Every row gives one point. The ring and each string are closed loops that go straight from each point to the next, and from the last back to the first. Before rounding, they use only three directions, however many columns there are. How many times does the string pass through the ring? Passing back the other way cancels.

Ring (6 x 3):
[[-26   4  39]
 [-27  31  37]
 [ 25  37  34]
 [ 51  16  13]
 [ 45 -13  11]
 [ 19 -21  33]]
String (24 x 3):
[[ 50  23  38]
 [ 20  13  23]
 [ 40  20  -6]
 [ 70   8  -6]
 [ 58  -1  28]
 [ 32   2  23]
 [ 29  -8   0]
 [ 44 -33  -1]
 [ 46 -31  30]
 [ 24  -5  34]
 [  0   0  15]
 [ -9 -22  29]
 [ -7 -20  52]
 [  5  -3  51]
 [  5   9  28]
 [-39  16  19]
 [-68  30  33]
 [-15  26  56]
 [ -1  21  35]
 [-11  30  25]
 [-17  42  17]
 [  0  33  19]
 [ 13  51  19]
 [ 55  40  44]]
Times through: 5
String (30 x 3):
[[-10  55  33]
 [ 20  57  40]
 [ 21  43  18]
 [ 27  33  11]
 [ 17  17  16]
 [ 32  11  32]
 [ 62   8  35]
 [ 64   6  23]
 [ 73   6  -4]
 [ 56   9 -16]
 [ 29  13  -4]
 [ 32  11  20]
 [ 51  11  37]
 [ 68  22  37]
 [ 57  39  29]
 [ 22  47  17]
 [  3  34  18]
 [ 11  15  28]
 [ 14  26  55]
 [-21  37  49]
 [ -4  21  49]
 [ -3  17  58]
 [-45  24  46]
 [-64  25  31]
 [-43  21  20]
 [ -8  15  25]
 [  9  12  41]
 [  1  17  37]
 [ 12  20  54]
 [-17  50  48]]
Times through: 4

Ring (10 x 8):
[[  0  14  11  -4   6 -17  -9  20]
 [  6  40   2 -13   7 -58 -29  30]
 [  5  47  -6 -17   6 -75 -29  32]
 [  0  40 -11 -18   5 -70 -18  28]
 [ -9  24 -15 -17   4 -48   4  18]
 [-19   4 -19 -16   2 -13  27   6]
 [-25 -15 -16 -12   1  25  44  -5]
 [-25 -31  -4  -3   1  52  50  -8]
 [-20 -32   7   2   2  53  43  -5]
 [-10 -17  13   3   4  28  21   6]]
String (26 x 8):
[[   6   64  -13  -24    6  -82  -43   34]
 [  12   84  -16  -29    7 -121  -60   45]
 [   4   49  -10  -19    6  -91  -26   34]
 [  -2   59  -25  -29    5  -93  -25   30]
 [ -10   19  -13  -16    4  -33    6   15]
 [ -14   -4   -5   -7    3  -10   25    9]
 [ -21  -11  -12  -10    2   -3   39    3]
 [ -26    2  -29  -21    0   -6   38    0]
 [ -21   12  -27  -22    1  -11   25    4]
 [ -15    4  -11  -12    3   -7   20    8]
 [ -19  -16   -6   -5    2    7   39    3]
 [ -22   -9  -17  -12    2   -6   41    2]
 [ -17   24  -29  -24    2  -44   15   12]
 [  -9   36  -21  -23    3  -48   -5   18]
 [  -8   15   -7  -12    4  -31    6   16]
 [  -8    0    3   -4    5  -18   14   14]
 [  -1   37   -8  -17    5  -56  -17   25]
 [   8   66  -10  -23    7  -88  -47   37]
 [  14   71   -3  -21    8  -94  -58   42]
 [   2   15   11   -3    6  -32  -10   24]
 [  -6    0    7   -2    5  -10   10   15]
 [   0   32   -2  -14    5  -36  -19   23]
 [   8   46    4  -13    7  -52  -39   31]
 [   8   35   11   -8    7  -48  -32   31]
 [  -3    5    9   -2    5  -20    2   18]
 [  -8    6    1   -7    4  -14    9   14]]
Times through: 0
String (25 x 8):
[[  -7   26  -11  -16    4  -42   -3   19]
 [  -6   46  -24  -26    4  -68  -13   23]
 [ -13   27  -25  -22    3  -58    9   17]
 [ -17   -9   -8   -8    3  -11   33    7]
 [ -15   -3   -7   -9    3   -5   24    7]
 [ -18   17  -24  -22    1  -14   17    6]
 [ -29    4  -35  -25   -1   12   39   -6]
 [ -35  -23  -26  -16   -2   46   60  -15]
 [ -26  -39   -1    0    1   49   58   -9]
 [ -15  -10   -1   -5    3   11   27    5]
 [ -21  -10  -10  -10    1   31   32   -2]
 [ -27  -34   -3   -3    0   74   51  -13]
 [ -21  -46   14    8    2   64   52   -7]
 [ -14  -24   10    3    3   27   33    3]
 [ -10    3   -1   -8    3    1   12   10]
 [ -10   -6    4   -3    4    4   18    9]
 [  -7  -22   21    8    5   18   21   10]
 [  -4   -6   16    3    5   -2    8   15]
 [  -8    2    4   -5    4   -9   10   13]
 [   6   52   -4  -19    6  -62  -38   31]
 [  17   86   -8  -27    8 -108  -71   46]
 [  13   63    0  -17    8  -97  -51   42]
 [  -7    0    6   -3    5  -17   12   15]
 [  -6   13   -1   -9    5  -30    4   18]
 [  -7   -2    5   -3    5  -22   15   15]]
Times through: 4

Ring (8 x 12):
[[-35 -28  -1 -14 -21  -2 -30  16  29 -37  48   3]
 [-19  -5 -34 -31 -15 -19  11  53   3 -28   7 -12]
 [  0  15 -51 -34  -9 -25  34  64 -13 -12 -21 -18]
 [ 22  35 -53 -15  -2 -15  39  34 -31  10 -46 -17]
 [ 30  38 -38  16  -1   6  18 -28 -39  20 -48  -6]
 [ 16  16  -3  38  -7  26 -26 -75 -16  12  -8   9]
 [-18 -22  29  29 -18  27 -63 -61  31 -11  54  18]
 [-35 -36  26   8 -23  15 -60 -24  44 -29  69  14]]
String (30 x 12):
[[ 27  43 -64 -10  -1 -13  47  20 -51   9 -65 -19]
 [  6  17 -37  -7  -8  -6  15  11 -20  -4 -22  -9]
 [  5  17 -41  -8  -8  -7  17  10 -26  -9 -27 -10]
 [  0  19 -64 -36  -8 -27  45  65 -30 -18 -37 -22]
 [-19   1 -57 -59 -13 -40  40 109   0 -32  -5 -24]
 [-23 -11 -27 -37 -16 -22   6  68  19 -27  22 -11]
 [-15  -7 -18 -16 -15  -8  -6  26  10 -19  17  -5]
 [-14  -2 -28  -8 -14  -4  -1   6 -10 -25  -1  -5]
 [-25 -12 -28 -19 -17  -9  -3  24  -2 -37  10  -6]
 [-41 -27 -23 -38 -21 -20  -6  59  20 -49  35  -8]
 [-32 -22 -15 -34 -19 -18  -9  59  30 -34  40  -6]
 [-15  -8 -14 -15 -15  -7 -10  27  17 -16  23  -4]
 [ -6   3 -23  -5 -12  -2  -2   4  -6 -14   0  -4]
 [ -8  12 -58 -31 -11 -22  34  49 -29 -27 -30 -18]
 [  1  18 -51 -18  -9 -14  28  28 -30 -15 -33 -14]
 [ -3   5 -20  -5 -11  -2  -3   8  -1  -8   3  -4]
 [  3  13 -31 -13  -9 -10  12  27  -6  -3  -9  -9]
 [  8  18 -34   2  -8   0  10  -8 -25  -4 -25  -6]
 [ 42  58 -71   2   4  -8  55   0 -69  22 -88 -19]
 [ 45  57 -58  11   4  -1  43 -14 -60  29 -78 -14]
 [ 35  41 -35  13   0   4  20 -17 -32  28 -44  -7]
 [ 14  18 -18   9  -6   5  -2 -14  -8  12 -10  -2]
 [  2   8 -18   6 -10   5  -8 -15  -8  -4  -3  -1]
 [ 30  37 -33  35  -2  20   5 -71 -53  15 -53   0]
 [ 46  52 -36  49   2  27  10 -95 -68  30 -73   1]
 [ 37  45 -38  39   0  21  12 -78 -63  20 -66  -1]
 [  8  15 -21  10  -8   6  -3 -20 -15   2 -13  -1]
 [ 13  18 -21   4  -7   2   2  -4  -7  10 -11  -4]
 [ 28  37 -39   1  -1  -4  24   6 -26  22 -39 -11]
 [ 45  60 -71  -6   5 -14  60  20 -61  28 -85 -22]]
Times through: 2
String (27 x 12):
[[-23 -13 -18 -32 -16 -18  -3  59  26 -24  30  -8]
 [ -7   3 -28 -13 -12  -8   4  20  -4 -15  -1  -7]
 [ -8  -1 -16 -14 -13  -8  -4  28  13  -9  16  -5]
 [ -5  11 -49 -47  -9 -33  37  94   2 -12  -9 -21]
 [  6  27 -75 -53  -5 -41  64 105 -25 -10 -43 -30]
 [  4  24 -66 -50  -6 -38  56 100 -17  -9 -34 -27]
 [ -3  12 -47 -42  -9 -30  34  85   1 -10 -10 -20]
 [ -6   5 -30 -23 -11 -15  10  44   4 -11   2 -10]
 [ -4   9 -38 -16 -11 -11  14  25 -15 -16 -14 -10]
 [ -9  -2 -18 -11 -13  -5  -6  19   8 -13  12  -4]
 [-24 -17  -9 -27 -17 -14 -13  50  33 -22  40  -4]
 [-10  -3 -15  -2 -13   1 -12  -1   2 -15  10  -1]
 [-17 -10 -12   2 -16   5 -20 -15   1 -25  16   2]
 [-18 -13  -3   7 -17   9 -29 -23   7 -23  24   5]
 [ -9  -4  -8   5 -14   7 -20 -16   4 -13  14   3]
 [-19 -18  13  20 -18  20 -47 -48  16 -19  38  13]
 [-28 -35  43  34 -22  33 -80 -75  42 -19  72  24]
 [-27 -36  50  33 -22  32 -85 -68  55 -13  83  25]
 [-21 -27  34  15 -19  18 -62 -29  51  -8  70  16]
 [-25 -33  46  28 -21  29 -79 -58  54 -11  80  23]
 [-33 -44  60  40 -24  39 -98 -84  60 -17  94  30]
 [-25 -28  29  29 -20  28 -67 -67  29 -21  56  20]
 [-42 -47  45  23 -26  27 -84 -55  55 -32  89  23]
 [-48 -52  41   1 -27  13 -75 -10  70 -36 100  17]
 [-58 -57  30  -9 -29   7 -67   2  61 -52  94  14]
 [-46 -37  -2 -17 -24  -3 -33  17  28 -51  52   3]
 [-40 -30 -11 -37 -22 -18 -15  63  37 -41  51  -5]]
Times through: 1
